Each point is reached from the start by the listed moves, each made once or not at all, plus a little noise. Say if it took an odd or an even number of moves. Then give how often each move was made.

Moves:
(1): 81 -7 9 -18 -9
(2): 12 90 22 5 13
Start: -36 -6 -14 -27 -3
Points:
44 -13 -5 -42 -14 => odd (1, 0)
-22 83 8 -24 9 => odd (0, 1)
57 77 18 -40 -1 => even (1, 1)

Moves:
(1): 32 -1 8 4 4 -9 -5 6 -4
(2): 6 56 12 5 10 14 -6 -3 10
(3): -3 -10 32 1 -8 0 1 -4 1
(4): -1 -2 -14 50 -14 6 1 5 1
(5): -8 -8 7 8 30 4 -5 3 -6
(6): 7 -5 -4 -3 0 30 0 10 2
(7): 0 1 -1 4 1 4 37 0 -1
(8): -7 12 2 -2 -7 -13 6 38 -4
(9): -5 -6 -4 2 4 1 -2 11 50
Start: -2 -12 2 1 11 8 3 29 9
Points:
22 -2 -3 57 -6 -6 41 77 0 => even (1, 0, 0, 1, 0, 0, 1, 1, 0)
-14 -8 -14 52 -6 1 8 83 56 => odd (0, 0, 0, 1, 0, 0, 0, 1, 1)
20 -24 23 53 -10 22 5 95 57 => even (1, 0, 1, 1, 0, 1, 0, 1, 1)
-13 -12 21 51 -19 0 11 69 7 => odd (0, 0, 1, 1, 0, 0, 0, 1, 0)
-8 -20 -16 53 0 14 2 45 60 => even (0, 0, 0, 1, 0, 0, 0, 0, 1)

Moves:
(1): 36 -5 -3 -4 7 -8 -3 5 1 -4 -3 -8 4 -8 -3 -3 -4 1 -4
(2): 4 43 0 6 -6 -2 11 3 9 6 -2 -1 -2 -4 6 -7 8 -2 4
(3): 4 -8 51 -1 -1 -8 5 -3 -5 0 4 2 -10 -6 -3 -12 0 -6 -15
(4): 5 -4 8 45 0 -9 -7 -5 -1 -11 -5 -22 5 7 6 2 10 13 4
(5): -4 4 5 -1 45 1 -3 6 3 -2 -2 0 -4 11 9 -4 -4 -2 5
(6): 2 -1 19 10 3 61 -3 9 0 8 -3 -14 15 -8 -2 0 0 -6 0
(7): 4 -12 1 5 0 0 37 0 3 5 0 -8 -6 -3 -4 4 4 -2 2
(8): 1 -2 2 -2 -8 -8 1 47 5 1 0 -10 0 3 18 2 5 4 -2
(9): 2 -11 0 3 -7 1 -1 -10 50 -4 -2 8 6 7 10 5 -11 -10 -12
(10): 0 -5 -3 2 3 -7 -9 -3 0 34 6 -1 -1 -1 5 3 -1 -3 -7
(11): 11 0 -5 4 3 6 -3 2 3 -11 54 -5 3 2 -2 -4 8 -3 1
(12): 13 2 0 14 6 7 5 12 -5 -3 -2 43 -3 1 -3 8 3 -4 2
(13): -5 2 7 -8 9 -12 2 -1 -5 5 6 5 44 -5 -12 8 1 0 4
(14): 16 -1 10 -6 -11 6 8 -5 -7 5 -1 -4 -2 49 -4 10 -7 8 3
(15): 3 -5 3 -3 -2 3 7 -11 -9 -5 -3 4 10 -7 37 -5 1 1 3
(16): 1 11 5 -2 7 1 -1 1 -5 -9 3 -5 -5 -10 7 52 -8 -3 -2
(17): 3 -5 3 -7 4 0 0 -2 10 4 -3 6 2 7 0 4 37 7 -4
(18): 2 -2 3 -8 2 10 0 1 9 0 4 4 -3 -10 2 -2 -9 53 4
Start: 1 -3 13 6 -23 -16 7 -2 18 3 -8 8 6 -18 0 7 -9 10 21
Points:
67 5 77 56 26 -51 36 42 90 13 42 -36 -2 -13 49 46 39 2 -13 => even (1, 1, 1, 1, 1, 0, 1, 1, 1, 1, 1, 0, 0, 0, 0, 1, 1, 0)
30 7 93 65 -20 10 48 39 19 35 50 -43 66 -38 46 -2 29 10 10 => even (0, 1, 1, 1, 0, 1, 1, 1, 0, 1, 1, 0, 1, 0, 1, 0, 0, 0)
21 25 90 28 -9 26 25 2 4 48 -1 45 59 -48 27 4 4 -9 9 => odd (0, 1, 1, 0, 0, 1, 0, 0, 0, 1, 0, 1, 1, 0, 1, 0, 0, 0)
80 -42 95 72 -4 9 39 44 47 11 49 -7 66 -48 55 62 -2 -10 -8 => odd (1, 0, 1, 1, 0, 1, 1, 1, 1, 1, 1, 1, 1, 0, 1, 1, 0, 0)
64 -31 21 41 -21 -23 38 37 33 -21 41 -34 19 -35 59 -2 5 79 30 => odd (1, 0, 0, 1, 0, 0, 1, 1, 0, 0, 1, 0, 0, 0, 1, 0, 0, 1)
70 -26 95 64 40 20 -9 67 26 23 38 0 15 -9 24 1 48 8 -2 => even (1, 0, 1, 1, 1, 1, 0, 1, 0, 1, 1, 1, 0, 0, 0, 0, 1, 0)
35 -14 91 50 -4 -37 16 41 7 -28 47 25 49 -29 50 61 48 19 12 => odd (0, 0, 1, 1, 0, 0, 0, 1, 0, 0, 1, 1, 1, 0, 1, 1, 1, 0)

Moves:
(1): 23 -8 5 -5 8 -12 -7 -2 1 -12 4 -1 -3 -7 6 -2 3 -1 2 -5 -4 -2 6 2
(2): 9 32 -11 4 -5 -19 5 5 -1 12 6 -3 2 12 8 -5 -6 1 -4 8 -1 -6 6 2
(3): 0 0 25 -5 10 1 -3 11 -17 -5 6 -3 14 3 -4 -5 -10 13 -15 -6 11 -1 -19 -16
(4): 10 0 0 43 4 -7 -5 -22 11 -9 6 11 12 -1 -2 7 -1 4 9 11 20 15 -14 -5
(5): -7 4 -13 -5 39 -9 -2 1 -4 2 5 11 2 5 -1 11 6 12 -4 -12 3 -11 9 4
(6): 8 12 4 3 9 16 12 -9 3 -4 -9 -1 0 0 -5 2 1 0 -8 0 -5 -5 1 -4
(7): 6 -5 -3 -9 -2 -7 32 -3 -4 9 7 3 1 -3 -1 -7 11 -3 -3 -4 0 11 -5 7
(8): 1 5 -2 8 5 6 7 25 6 -4 11 -9 -1 -6 8 12 -10 3 -3 -4 -3 0 -6 9
(9): -4 12 10 -8 -6 -3 3 0 34 -11 -8 8 16 -9 9 -3 6 -2 2 -14 10 1 -10 0
(10): 9 -9 5 10 2 3 1 0 4 25 7 -7 -4 8 4 -6 -2 -2 -11 -10 0 -13 -8 3
(11): 1 1 -4 -13 -7 0 1 -2 3 -2 21 -5 5 -1 -6 1 6 -1 1 -10 6 -2 3 -18
(12): 2 -6 -2 7 -8 2 1 13 -3 8 11 33 -1 -15 -3 -5 -5 -4 -2 -11 -11 3 13 -11
(13): 7 -10 -15 1 -3 1 -12 4 -2 -3 -10 -4 37 8 0 -3 -9 -12 7 -8 0 4 -2 8
(14): -2 -11 5 -5 -5 -8 5 3 21 -10 7 3 -4 28 -8 2 -10 -10 6 10 -2 -10 -11 10
(15): -5 -1 4 5 0 7 5 -1 -7 -2 9 4 6 1 23 6 5 8 -3 1 -11 -1 10 1
(16): -3 2 16 -8 -2 -14 14 -2 -4 4 -9 -2 -3 -3 1 37 -21 3 7 2 -6 -7 -1 -13
(17): 4 1 10 3 0 -14 -17 22 1 2 -3 15 9 3 -4 13 38 -2 11 3 -8 -9 6 4
(18): 9 -2 -13 -8 -5 7 -6 7 7 -2 0 -1 1 8 -1 -2 -1 30 6 -2 2 -1 -13 -13
(19): 0 3 10 -5 5 12 -3 4 -1 10 2 4 5 -2 8 -2 -3 -3 23 7 -2 -2 -2 -2
(20): 12 -3 7 -14 -9 3 -2 7 3 5 1 -9 17 -15 9 -2 -1 2 -19 34 15 -1 8 0
(21): 7 -5 6 -3 -11 2 -1 3 -16 -2 -4 15 -14 21 9 15 11 -3 6 0 31 -3 10 -4
(22): 2 1 5 -2 7 -4 -11 -2 5 10 17 4 -5 10 4 15 -3 5 2 -4 -3 29 4 -9
(23): -5 1 3 5 -1 -4 9 2 0 -2 -5 -7 2 3 -7 -2 -5 7 3 -7 -2 0 33 -6
(24): 8 -3 9 0 -7 3 -8 -11 4 -5 10 -3 -2 -1 -13 8 -15 12 5 -5 -6 -1 0 26
Start: 12 0 22 17 6 17 5 -21 -14 -10 13 -18 3 18 -10 -16 0 -2 4 -6 11 -3 6 -4
Points:
51 19 28 38 -1 -24 47 2 37 -15 62 34 32 35 -2 13 -21 18 -1 0 67 -7 38 30 => even (0, 1, 0, 1, 1, 0, 1, 1, 1, 0, 0, 1, 0, 1, 0, 0, 0, 0, 0, 1, 1, 0, 1, 1)
77 -16 76 0 39 9 49 13 -43 13 53 11 7 3 2 42 -31 30 -41 -25 38 -31 15 1 => even (1, 0, 1, 0, 1, 1, 1, 1, 0, 1, 0, 1, 0, 0, 0, 1, 0, 0, 0, 1, 1, 0, 0, 1)
34 4 70 23 -25 -11 3 -15 12 -25 26 19 52 14 31 58 42 7 19 22 74 -11 18
 -39 => even (0, 0, 0, 1, 0, 0, 0, 0, 1, 0, 1, 0, 0, 0, 1, 1, 1, 0, 0, 1, 1, 0, 0, 0)
31 -7 67 27 22 15 35 2 14 -33 95 55 43 35 10 24 -9 25 25 -45 60 -2 -17
 -1 => odd (0, 0, 1, 1, 1, 0, 1, 1, 1, 0, 1, 1, 0, 1, 1, 0, 0, 0, 1, 0, 1, 0, 0, 1)
48 13 22 25 -8 21 23 41 -19 -25 27 5 40 79 -12 -8 -46 25 -2 -22 31 -21
 15 -29 => even (0, 1, 1, 0, 0, 1, 0, 1, 0, 0, 0, 1, 1, 1, 0, 0, 0, 1, 0, 0, 1, 0, 1, 0)
70 16 15 60 41 -40 -32 16 0 -13 67 37 57 32 18 78 -18 58 34 -32 -17 9 20
 3 => odd (1, 1, 0, 1, 1, 0, 0, 1, 0, 0, 0, 1, 1, 0, 1, 1, 1, 1, 0, 0, 0, 1, 0, 1)

Moves:
(1): 9 6 -6 6 13 -8 2 -1 -5 6 -5 8 0 16 9 1 -5 -9 -8 8 8 -4 -13 10 -15 0 -1
(2): -3 5 0 -11 -17 -6 -4 -4 0 -3 1 1 -5 0 9 -10 -5 0 -3 -1 3 5 -3 -1 -6 1 6
(3): -15 0 5 -10 21 9 -1 -4 -8 4 -17 15 -3 26 -7 5 0 15 13 -22 -7 15 5 11 -3
 -18 1
(4): -2 28 3 2 12 3 4 -4 -9 2 -2 3 7 -6 -6 5 -2 -3 -3 0 3 10 -1 14 -5 4 3
(5): 0 5 8 3 -2 -2 -12 7 3 -2 6 4 -6 -1 -2 1 -2 -1 -9 17 3 -4 -9 1 -1 -5 5
(6): 10 -5 10 -6 0 4 -2 8 4 -13 0 -3 -4 -3 5 -3 -4 0 -2 1 -7 -5 6 8 2 7 -2
(7): -10 -13 11 -7 -6 0 -3 5 5 2 -19 -6 -9 -5 7 -12 1 -5 5 1 4 4 13 16 1 -10
 -1
(8): -17 -1 10 3 1 -2 19 -5 1 4 1 2 -1 -6 5 6 -10 9 -6 -19 -2 4 4 -1 8 3 5
(9): 0 -9 0 2 -5 -7 -7 -1 7 -1 10 4 -12 1 6 7 7 -1 -2 3 4 1 4 6 -3 3 2
(10): -7 16 -3 -3 6 -10 3 15 -10 9 -5 8 -14 3 0 9 3 -6 -8 3 -4 -6 -8 6 -11 1
 -11
(11): 16 -4 2 -8 4 -8 -2 -2 9 -3 6 15 -8 -6 8 1 5 -17 -2 8 10 -6 -17 17 10 0
 -9
(12): 5 -1 14 11 8 -5 -9 8 1 9 -1 4 -5 5 -6 -8 -11 -6 -4 -3 12 5 -11 5 -13 5
 -1
(13): 5 -1 4 -4 -11 8 -10 4 4 10 -3 4 10 9 7 -4 15 3 -14 2 -3 1 -5 16 0 0 -6
(14): -4 6 -17 4 -1 -13 -2 -17 -2 0 4 -6 16 -5 -4 5 -9 -1 16 -7 -11 -11 -5 9 0
 4 9
(15): 3 -7 13 2 -9 10 1 8 -8 8 8 -2 4 -5 3 6 5 15 9 2 -16 -1 -2 -8 5 0 6
(16): -9 0 -12 -6 15 0 10 -8 2 -5 2 0 11 -13 7 -4 -9 7 -1 -8 12 -5 4 12 -11 9
 5
(17): -17 5 -9 9 14 9 5 -15 -6 -2 10 6 12 6 8 10 -2 -15 7 -3 -18 -2 13 -25 -2
 7 3
(18): 9 11 -5 4 8 -5 4 -4 11 -1 5 21 0 13 12 -4 -5 -14 3 14 -8 -6 2 -2 -22 -3
 -12
(19): 11 2 6 -7 22 -2 9 1 12 8 -12 19 -1 0 11 -10 2 4 -3 -1 -4 -3 6 5 17 9 8
(20): -5 0 -20 9 -3 -5 -1 -2 2 -3 0 14 3 1 -4 14 -2 -3 10 16 8 0 -11 -4 -7 17
 -9
(21): 2 2 -5 -1 10 5 1 -2 -5 7 -2 -1 -7 3 0 1 -7 10 4 -5 13 -6 5 2 2 -4 -10
(22): -2 -6 -13 -4 -2 13 2 0 -3 14 0 -9 -4 7 -14 7 -2 -3 7 -8 -2 5 -1 -2 0 0 5
(23): 1 -6 15 -9 -8 3 1 -3 -4 -5 -11 -2 -4 -7 -4 7 10 2 -4 -4 -12 -10 7 -5 -1
 -8 4
(24): -1 -12 -13 1 -19 2 -12 -3 2 -7 -7 11 -7 -10 25 -8 4 -5 -3 3 -9 -4 7 4 2
 -15 5
Start: -13 -2 -13 -17 11 30 -20 14 0 6 -19 -19 -6 3 14 1 -12 -17 27 4 -26 9 3
 -5 -8 1 1
Points:
7 31 -40 -18 65 1 -1 -15 17 -7 -30 38 11 0 44 17 -31 -35 34 27 -30 -21 4
 47 -53 42 8 => even (1, 0, 0, 1, 0, 1, 0, 0, 1, 0, 0, 0, 0, 1, 0, 1, 0, 1, 1, 1, 0, 0, 1, 0)
-4 22 -33 -52 64 14 -22 -15 8 8 -39 42 -17 14 27 27 -30 -27 33 7 -17 0
 -22 75 -31 24 28 => even (1, 1, 1, 1, 1, 1, 0, 0, 1, 0, 1, 0, 0, 1, 0, 1, 0, 0, 1, 1, 0, 1, 1, 0)
-18 -14 5 -46 20 4 -45 20 -1 25 -52 32 -26 23 50 17 -11 -26 30 4 -26 -7
 -33 95 -62 13 -6 => odd (1, 1, 1, 0, 0, 1, 1, 0, 1, 1, 1, 1, 1, 1, 1, 1, 0, 0, 0, 1, 0, 0, 1, 0)
-24 16 0 -32 79 40 -22 -1 -13 52 -42 60 -23 18 62 35 -23 -20 11 -29 -54
 -15 -8 81 -31 3 22 => even (1, 0, 1, 1, 1, 1, 0, 1, 1, 1, 1, 1, 1, 1, 1, 1, 1, 0, 1, 0, 1, 1, 1, 1)
-19 -19 18 -10 4 23 -24 44 10 25 -33 18 -63 0 70 -3 -28 -22 22 4 -39 -4
 23 30 -40 -11 -16 => even (0, 0, 0, 0, 0, 1, 1, 1, 1, 1, 0, 1, 0, 0, 1, 0, 0, 1, 0, 0, 1, 0, 0, 1)

Moves:
(1): -14 10 6 -7 -6 -12 -4 -6 0 2 -7 -10 11 -1 14 -5 -12 -11 21 14 5 3 -12 9
(2): 17 -10 4 6 -13 7 4 3 -16 2 4 7 -11 11 -2 12 -9 -4 -24 4 -1 14 0 4
(3): 5 -6 -3 -10 4 -11 -1 1 18 11 15 -4 -8 -6 -4 -9 6 -9 -1 -12 -5 8 11 -4
(4): -7 9 -15 8 2 1 5 0 7 10 12 -24 12 -4 0 -26 -18 -8 0 0 -11 7 4 6
(5): 0 -11 -1 14 -4 -7 -4 -3 -5 -5 -8 8 1 -12 -6 9 -18 -9 -7 -18 11 9 9 -14
(6): 28 11 -14 -4 17 -12 -3 4 -5 -5 3 0 -8 5 12 14 20 2 -15 -5 -14 -2 -3 -10
(7): 1 2 0 0 -4 14 -3 -5 -3 -4 3 9 -10 -3 9 12 10 10 -8 -1 21 -16 -8 5
(8): 0 -2 -12 1 3 10 6 2 -10 0 11 -14 -12 -8 1 -5 4 -19 -12 -11 -13 -6 15 -4
(9): -7 2 -11 -18 9 17 0 13 1 6 12 18 -2 7 -5 25 -2 -6 -14 16 -40 -5 -16 -4
(10): -8 8 37 1 -1 1 6 3 1 17 -8 25 -3 11 4 15 4 15 20 -6 1 2 -7 5
(11): 8 0 3 8 -7 -7 -6 1 14 2 -15 -4 9 -4 12 -6 19 4 18 -4 -13 21 6 -4
(12): 11 -12 -13 10 4 -10 13 -2 7 -35 14 9 -5 -1 -5 8 4 13 -12 0 -24 -1 -14 6
(13): 0 10 8 15 15 -9 1 -8 5 -3 -2 4 -2 -9 5 3 19 4 8 18 -4 11 4 9
(14): -5 21 -4 25 9 1 -14 -12 -1 -22 13 6 -6 -14 -17 -7 9 -16 19 -1 -3 -5 -13
 12
(15): -12 -9 7 -9 -31 -37 6 -4 9 9 4 -9 19 31 12 19 6 29 3 21 -3 9 -9 -10
(16): 1 12 -9 -23 -4 -13 18 3 -2 -1 2 15 3 -5 0 -3 9 0 5 8 8 1 -33 6
(17): 16 -25 -21 -8 -1 1 13 18 3 15 17 -4 -4 3 -5 4 -17 -15 3 -14 3 -3 9 -1
(18): 19 3 7 24 -8 4 -2 -21 11 -19 -10 12 1 0 -12 16 3 1 1 -2 3 3 2 0
(19): 4 16 1 -1 9 -8 6 8 2 6 -10 0 -12 -17 -2 6 13 7 9 -5 -20 5 4 9
(20): -1 0 0 21 7 -8 -12 -2 7 5 -10 -10 -3 -3 16 -15 15 0 -4 5 15 -31 4 4
(21): 11 21 17 -17 4 25 6 16 -2 -12 13 15 8 -19 -18 4 -16 -2 16 19 -16 2 -9 -7
(22): 1 0 -9 -6 6 20 6 7 0 -6 12 4 -27 8 -9 -8 -4 -4 -5 15 -15 0 -10 -12
(23): 8 -14 7 11 8 11 -3 -7 3 20 2 -7 -8 -6 -2 2 14 10 -8 -7 -11 -3 8 -1
(24): 14 8 5 -12 -3 4 1 3 -12 12 -4 13 -11 -3 10 -10 -2 3 21 1 0 -9 12 1
Start: 12 12 15 -4 -10 3 20 4 13 -8 -7 -18 -3 2 -10 -5 12 22 -11 16 -1 -2 7 -14
Points:
85 42 15 11 9 28 4 5 54 -37 4 3 -41 -18 -3 4 66 26 -9 35 -24 -15 0 -41 => even (0, 0, 1, 0, 0, 1, 1, 0, 0, 0, 1, 0, 0, 0, 0, 0, 0, 1, 0, 1, 1, 1, 0, 0)
38 24 26 27 22 -9 18 7 26 23 49 1 -72 28 3 43 95 25 -43 55 -95 -12 -9
 -23 => even (0, 1, 1, 0, 0, 1, 0, 1, 1, 1, 0, 0, 1, 1, 1, 0, 0, 0, 0, 1, 0, 1, 1, 0)
87 27 -42 7 -21 -52 43 12 56 -45 37 20 -57 16 10 57 84 25 -12 56 -87 -1
 -73 -3 => even (1, 1, 1, 0, 0, 1, 1, 0, 1, 0, 1, 1, 0, 1, 1, 1, 1, 1, 1, 1, 0, 1, 0, 0)

Moves:
(1): 5 -19 2 12 1 -9 10 15 15 -2 17 -6 1 2 12 -22 8 -13 6 5 9 -5 3 19 2
(2): 7 -7 9 6 -5 -12 -16 -7 -5 0 -9 -12 -10 9 8 0 -8 -12 7 7 6 0 0 -3 9
(3): -1 11 23 33 -2 1 3 -13 1 -11 -1 20 -16 -1 -5 -7 -8 2 -10 9 6 7 -12 -3 13
(4): -15 1 -3 7 -6 17 8 -7 -3 -1 1 1 -30 -11 -9 15 5 -23 20 20 -13 -6 -14 4
 -9
(5): -18 18 -17 -2 -12 11 12 -11 9 1 -12 7 4 -4 8 6 11 -5 -13 -22 4 -7 0 0 -6
(6): 12 15 -9 -5 -17 -5 5 0 27 -26 13 10 20 -2 16 2 7 -6 -10 4 13 -20 13 -4
 -14
(7): -5 -21 -10 -4 10 -34 37 -12 15 -22 21 23 -3 5 8 -2 1 -19 -3 29 11 -17 9
 1 27
(8): 10 10 7 20 11 -15 -11 17 -2 19 -24 2 -1 -6 3 3 -5 7 -17 17 3 -3 -6 5 4
(9): 3 13 -1 -2 24 7 21 -13 14 11 -34 11 -48 11 0 0 11 11 -2 8 -16 -8 -5 -3
 -5
(10): 9 4 -4 -22 10 3 -10 2 -9 17 4 14 20 -1 8 -10 -8 2 4 -2 -4 -5 7 0 20
(11): 1 1 -4 3 14 5 9 -4 -4 15 6 -5 -14 0 3 -5 -11 -10 4 3 -2 -2 2 13 -3
(12): 17 -1 5 5 6 -8 0 -3 -11 -9 13 -3 23 11 -12 -2 3 -1 10 -17 -1 -13 8 -3 -3
(13): 13 -19 -2 2 -2 3 0 5 12 -11 -3 1 9 -10 -17 -12 -2 15 2 2 23 -27 2 -7 -8
(14): -15 -8 13 17 -4 10 5 -36 -2 -22 4 10 3 4 21 18 21 3 12 -3 -15 17 -2 6 -7
(15): -1 -1 -4 18 5 13 -14 0 -22 7 -10 5 13 22 7 21 12 14 9 4 15 12 11 1 -1
(16): -7 1 23 -12 14 4 -14 -3 -8 6 -3 -2 -15 -21 -5 13 -2 0 0 -1 2 -13 -2 -9 7
(17): 0 -1 14 -14 -3 -2 -5 7 24 6 10 -5 0 6 -20 4 -15 -16 17 14 -13 1 -9 -4 -5
(18): -3 1 -9 -1 9 -42 8 -11 16 -14 -1 14 -1 -3 0 -17 12 -7 8 16 25 -11 -15 10
 12
(19): 4 -3 -6 28 -10 1 -14 -23 9 -14 1 -18 -4 3 -7 20 29 -2 -14 2 9 9 -7 -4 -1
(20): -18 -13 -14 17 21 -7 -8 4 16 -5 -9 3 -4 18 13 -18 -3 -3 1 -10 -22 -8 12
 -11 -11
(21): 9 -2 14 -4 -3 16 -15 3 -23 -5 5 -11 18 17 5 5 5 -5 -18 1 5 1 -27 13 17
(22): 4 -1 8 8 -9 2 -3 -4 -9 -13 1 -14 16 6 -2 -7 8 -4 -3 9 2 -1 7 3 3
(23): -6 5 -16 4 -19 10 -7 0 4 5 5 -4 2 13 -7 13 0 12 1 -12 -9 -9 12 20 6
(24): -1 6 -10 15 -5 10 8 5 3 -5 6 -15 9 -4 6 -6 7 0 9 2 0 -1 -3 4 10
Start: 21 14 -16 -1 -8 -11 1 -16 7 23 -12 14 -8 14 1 -14 -10 -4 7 -4 -7 22 4 -6
 2
Points:
19 25 -12 32 0 17 -31 -93 1 -33 13 4 60 46 45 6 50 -37 -20 -40 -15 -18
 16 1 6 => odd (0, 0, 0, 0, 1, 1, 0, 0, 0, 1, 1, 1, 0, 1, 0, 1, 0, 0, 1, 1, 1, 1, 0, 0)
-20 -20 -46 35 11 -59 65 -65 72 -46 47 44 32 43 35 -58 41 -92 75 39 -28
 -33 4 25 34 => even (1, 0, 0, 1, 1, 0, 1, 0, 0, 1, 0, 1, 0, 1, 0, 0, 1, 1, 0, 1, 0, 1, 0, 1)
26 -24 -5 14 48 -26 -8 -54 32 -8 -15 39 2 53 17 -48 35 12 30 -17 -11 -60
 -5 29 29 => odd (1, 0, 0, 0, 0, 0, 0, 0, 1, 1, 0, 1, 1, 1, 0, 1, 0, 1, 0, 1, 1, 0, 1, 0)
40 8 -39 22 26 17 -15 -52 26 9 -42 20 12 58 -1 -26 35 11 -19 -41 -8 -34
 -8 -21 6 => even (0, 0, 0, 0, 1, 0, 0, 0, 1, 1, 0, 1, 1, 0, 0, 0, 0, 0, 1, 1, 1, 0, 0, 0)
74 34 -25 -12 5 -19 -14 -12 67 61 -46 24 -30 34 -5 -23 -40 -7 11 35 -6
 -53 19 8 8 => odd (0, 1, 0, 0, 0, 1, 0, 1, 1, 1, 1, 0, 1, 0, 0, 0, 1, 0, 0, 0, 0, 0, 1, 0)
47 48 13 81 -24 38 -30 -62 -48 -1 4 36 47 63 28 32 17 -14 11 26 -9 -1 2
 52 27 => even (0, 0, 1, 1, 0, 1, 0, 1, 0, 1, 1, 1, 0, 1, 1, 0, 0, 0, 0, 0, 1, 1, 1, 0)
5 12 16 95 17 8 -47 -59 -7 6 -69 36 18 25 48 -15 10 15 9 7 13 -4 17 -20
 35 => even (0, 1, 1, 0, 1, 0, 0, 1, 0, 1, 0, 0, 1, 1, 1, 1, 0, 0, 0, 1, 0, 1, 0, 1)
